Each row of a before or after table is a point. The points were changed in one or more steps. Then noise was added and the rows were shuffled. The steps act on columns, c1 being the first. Write out the steps. A step turns or swaps two columns, mirrors them in a line or flattens them onto one, adds a multiple of one to another, or multiplies or shifts one. Angles are multiples of 10 degrees, from the lower column toward the higher: turns from -170 to 170, lines from 10 to 170 but not 90. Use the fewest steps. Two steps may share a column if one is a turn and the other turns, adds or multiplies; they go together, in the order done. Otherwise the lowest column goes first.
In the rows, 128 means zero.

Before, 10 rows:
[[141  78]
 [ 92 178]
 [102 150]
 [118 158]
 [157  58]
 [ 95 138]
 [167 127]
 [ 94 184]
 [152  84]
 [ 63 171]]
After, 10 rows:
[[125  76]
 [116 193]
 [113 187]
 [130 160]
 [101 148]
 [133  52]
 [ 82 190]
 [165 113]
 [112 159]
 [134  79]]
Steps: turn c1 and c2 by -20 degrees

Before, 14 rows:
[[ 78 137 105 108 174  82]
 [ 90 174 198 201 141  99]
 [140 105 112 165  77 220]
 [174  79  94 116  84 189]
 [ 75  89 130 130 168  98]
 [104 173 126 118 130 155]
 [ 62 159 137  97 163  61]
 [134 146  98 127  84 170]
 [ 79 163  67 133 161 119]
 [165 134 102 134 122 174]
 [107 171 166 222 140  71]
 [116  90 126 161  64 144]
 [153  79 167 179 101 116]
 [ 75 112 142 128 181 108]]
After (14 x 6):
[[ 67 117  54 130 163 164]
 [105 143 142 163  61  88]
 [122 171 109 126  83 144]
 [155 176 103 134 124 131]
 [ 63 109 131 127 182 113]
 [ 68  83  90 109 175 136]
 [ 64 100 117 128 171  88]
 [ 95  71 161 225 141 170]
 [ 96 154 126 120 130 173]
 [ 82  97 191 200 143 175]
 [144 115 175 182  97  77]
 [ 54  60 128 100 164 157]
 [134 221 124 164  76 101]
 [163 195 109 119  83  78]]
Steps: shift c1 by -10; swap c2 and c6; add -0.3 times c5 to c3

Before:
[[130 110 108 116  73 195 155 150 113  98  88 143]
 [127 104 134  92  78 182 118 134 154 137 105 190]
 [163  90 140 127 175 156 146  69 105  91  85 134]
 [216   7 151 180 105 118  56 137 170 141 139  47]
 [187  55  89 157 100 209  87 153 170 120 155 101]
 [144  79  87  99 125 210 121 160  99 125  59 142]
 [147 115 151 131 156 163 114  88  98 136 114  96]
 [150 102 166 186 140 116 130  53  87 154 130 173]
 [ 88  90 134 143 176 101 132  60  93 121 135 139]]
After (9 x 12):
[[101 103 165 186 140 115 129 201  88 155 152 162]
 [ 39  88 133 146 173 100 133 197  93 124 145 132]
 [ 96 113 153 131 157 164 116 160 101 137 156 110]
 [ 93  77  88  98 125 212 122  75  98 127 182 139]
 [163  10 151 177 103 118  57 122 169 141 113  72]
 [ 76 109 107 115  75 196 158  93 113  98 156 139]
 [ 77 107 134  92  75 180 118 114 155 135 147 170]
 [135  55  88 155 101 209  87 113 171 119  94 109]
 [115  89 142 129 173 158 148 172 105  91 190 131]]
Steps: shift c1 by -50; turn c8 and c11 by -160 degrees; multiply c12 by 0.7

Before:
[[116 164 190 137 101 124  81  75 144 156 113 183 164 180  78 106  89 140
   91 113]
 [209 161 154 112 202 163 147 183 119 188  58 137  77 140 174 117 170 107
  145 128]
 [155  74 108  51  93 134 152 132 132  90 163  81 103 128  70 187  71 100
  147 133]
 [207 117  74 136 106 120  87  86  59  86 161 157  79 178 159  86  91 137
  140 208]
 [141  76 115  36 180 124 179  84 108 105 165 196  93 163 119 183 172 119
   99 172]
 [133 130  78 127 102 193  87 179 152 141 131  93  94 119  95 109 150 154
   97 185]
 [110 170  76 122 134  80 134 117 107 161 141 103 157  79 140 125 149 180
   70 185]
 [ 90  89 141  76 203  94 145 122  52  99 128 144 135  91  99 124 160 122
  163 225]]
After:
[[211 133  90 167 104 120  94  76  59  91 157 157  82 165 151 186  84 151
  140 201]
 [ 93 167 126 112 204  96 140 137  49 101 130 141 145  86 104 117 160 105
  161 239]
 [207  93 183 118 200 160 143 152 117 192  56 141  79 135 177 144 174 132
  143 131]
 [109  91 120 141 129  78 134  80 104 161 138 106 158  82 113 117 152 175
   66 187]
 [142 183  82  57 178 129 165 115 105 106 171 198  90 182 119  88 167 122
  100 199]
 [158 175 130  57  95 140 143 109 136  95 164  76 106 150  88  77  79  75
  144 157]
 [116  96  74 130 102 120  97 189 146 157 110 181 166 167  80 161  89 118
   89 110]
 [130 127 178 145 101 192 100  75 154 138 132  90  94 113  90 140 146 137
   94 182]]
Steps: multiply c2 by -1; swap c3 and c8; turn c4 and c20 by -20 degrees; multiply c7 by 0.7; mirror c14 and c16 in the line at 10 degrees; turn c15 and c18 by 30 degrees
